Each row of a before or after table is a point. The points were changed in one or more steps. Then noise was added and the rows were shuffled. The steps act on columns, c1 being the first. Write out the steps. A step turns or swaps two columns, mirrors them in a line or flattens them onto one, adds a multiple of one to another, or multiplies or shifts one. Angles are multiples of 10 degrees, from the lower column toward the higher: turns from -170 to 170, lines from 10 to 170 but not 90. Use the fewest steps. Two steps may share a column if one is a turn and the other turns, adds or multiplies; they go together, in the order done. Otherwise the lowest column goes first.

Before:
0:  19 -48
1: -23   8
2:  44  -4
3: -23  -4
4:   3   5
5:  60   5
6: -10   8
7: -28 -21
8: -22 -14
9: -17  -5
After:
0:  -5  15
1:  -5  22
2: -14  22
3:   8  25
4:  -5 -43
5: -47 -19
6: -21  29
7:   4  -3
8:   8  11
9:   5 -61
Steps: turn c1 and c2 by -90 degrees

Before (8 x 3):
0:   8   1  42
1:  24  -8 -18
2:  10 -13 -25
3: -11  -6  55
4:  29  20 -24
5:   0 -20 -60
6: -19  24 -34
7:  -7 -48  42
After (8 x 3):
0:  50  -6 -27
1: -38  19  -7
2: -27 -14   8
3: -47 -19  38
4: -29  -9  -5
5:  37 -47 -21
6:  27   0 -32
7: -13  25  35
Steps: turn c1 and c3 by -130 degrees

Before, 11 rows:
0:   6 -21 -21   1 -22  24
1: -36   6   9 -10  37 -24
2: -11   4  33 -32  10 -40
3: -19  -7  33   4 -52  26
4: -40   3  19 -29  36   2
5:  12  -3  13  -7 -26  51
6: -13  -5   2 -45  34 -18
7: -24 -24   8 -15  27 -30
8:  34 -60  14  36 -14  16
9:  29  -9  -8  27  -3 -20
10:   0 -29 -23 -21 -45  32
After (11 x 6):
0: -14   5 -36 -14  42 -24
1: -28   5  23 -23 -32  34
2:  -9   6 -10 -45  54 -21
3: -26  26 -16 -14  32 -28
4: -17   0  20   0 -20  26
5:   3  25 -27   5 -53  26
6: -14  10 -40 -26  50   1
7:   8  -2  34  29 -17 -20
8:   0  60  45  36 -31  14
9:  14  10   7  -4 -21  47
10:  17  19 -29 -28  30 -39
Steps: turn c2 and c3 by -140 degrees; turn c1 and c3 by 50 degrees; add -0.5 times c4 to c5

Before:
0: -13   7  35  -6  17  -2  32  22   2
1:   2  14  -9 -22  21   6  -6   7   6
2:  -9  -2   1  16   6   0  17  11 -24
3:  -7  15  -7 -29  -4 -14  18  31   5
4: -22  -4   7   8 -17  -3   3   3 -10
5:  46   7   6   0  -4   3 -19 -20 -12
6:  -2   1  -3 -37  -3   1  -2  21  -6
7:  11  18   2  26 -17   1  10  24  -3
8: -20  22  -5  15 -25   9  13 -29 -17
9:  -6  -2  15   7  -4  -5   1  -4 -12
10:   9 -24 -19 -16 -12 -15  -1   7  -5
11: -25  24  -5  11  17  14   5   3 -60
12:  11  25  -8  16 -26  -5  14   0 -14
13:  27  -3 -15   9 -17  27   2   0  -5
After (14 x 9):
0: -12   2   6  19   3 -20   7  -8 -11
1:  -7   4  27 -20   7  -4  -9 -18  12
2:  46   1 -22  -8   1 -11  -2   9  -8
3:  11  -4   6  20  -5 -13   6   5  -5
4:  -1  -3  18 -33   0  -5 -12 -12  -4
5: -24  17   5  12  23 -44   6   3 -45
6:   9 -14  18 -14 -19 -13  -8  12  10
7:  -5  -3 -13   9  -5 -15   2  -7  -1
8: -23 -10  -1  10 -11 -10   2  -5  -3
9:  11  -3  16  25   0  -2  10 -17   0
10:  27  -9  10  10 -11  12   4  13 -25
11: -15  13  -5   7  12   0   3 -43   3
12:   4  15  11 -20  21   8  -9   4  -1
13: -18  -3 -17  17  -1  -9   7  23 -15
Steps: flatten c2 and c5 onto the line at 50 degrees; turn c3 and c8 by -130 degrees; flatten c4 and c7 onto the line at 20 degrees; turn c6 and c9 by -60 degrees

Before (12 x 11):
0:  -4 -10  31  14  20  12 -11 -28  22  28  -6
1:  -1   7   6  -2   2  -8 -32  -3   9  12 -27
2: -29 -14  26   9  25  19   2   5  -1  13   9
3: -26   3   5  10 -17   7 -21   9  22  26  12
4:  -2  -4 -13 -32  -5 -12   0  -2  12  10 -34
5:  -5   7   9 -19  -3 -13   1   9  -1  19  -5
6:  -3 -24  26  -9  10  26 -12 -29   1   7  19
7:  -2 -14 -17   7  -8 -19 -23   2  -7  21   1
8:  -9  24  -1  -8 -25  31   7 -21   1  15  -3
9:   3  10   7   2 -14   4   9   1  10  -4 -13
10:   4  28 -15 -16   8  18  -4 -10  23  16  -4
11: -22   5 -18 -18  -2 -15 -14 -18   4   8  12
After, 12 rows:
0:  -4 -28  30  16  -4 -11   0  -3  13  10 -34
1:  -2 -60 -14  23   9  26 -12 -29   0   7  19
2:  -8  16   7   5 -24  30   8 -22   5  14  -2
3:   4   6  -8   2 -12   3   9   1  11  -3 -13
4: -30 -29 -24   9  23  19   1   5  -6  14   9
5: -27  11 -12  -4 -13   7 -20  10  25  27  11
6: -21   4  26   1  -2 -15 -13 -19   4   9  11
7:  -2  10  10 -16 -10 -18 -23   1  -5  21   1
8:   1   0  -3   5   4  -9 -33  -3   9  12 -28
9:  -5 -22   4  20  -3 -12   0  10  -1  19  -4
10:  -4 -23 -34   7  22  12 -11 -30  19  27  -6
11:   3  23  22   2  12  18  -4 -10  21  16  -4
Steps: turn c3 and c4 by 140 degrees; add -1.5 times c4 to c2; turn c5 and c9 by -10 degrees
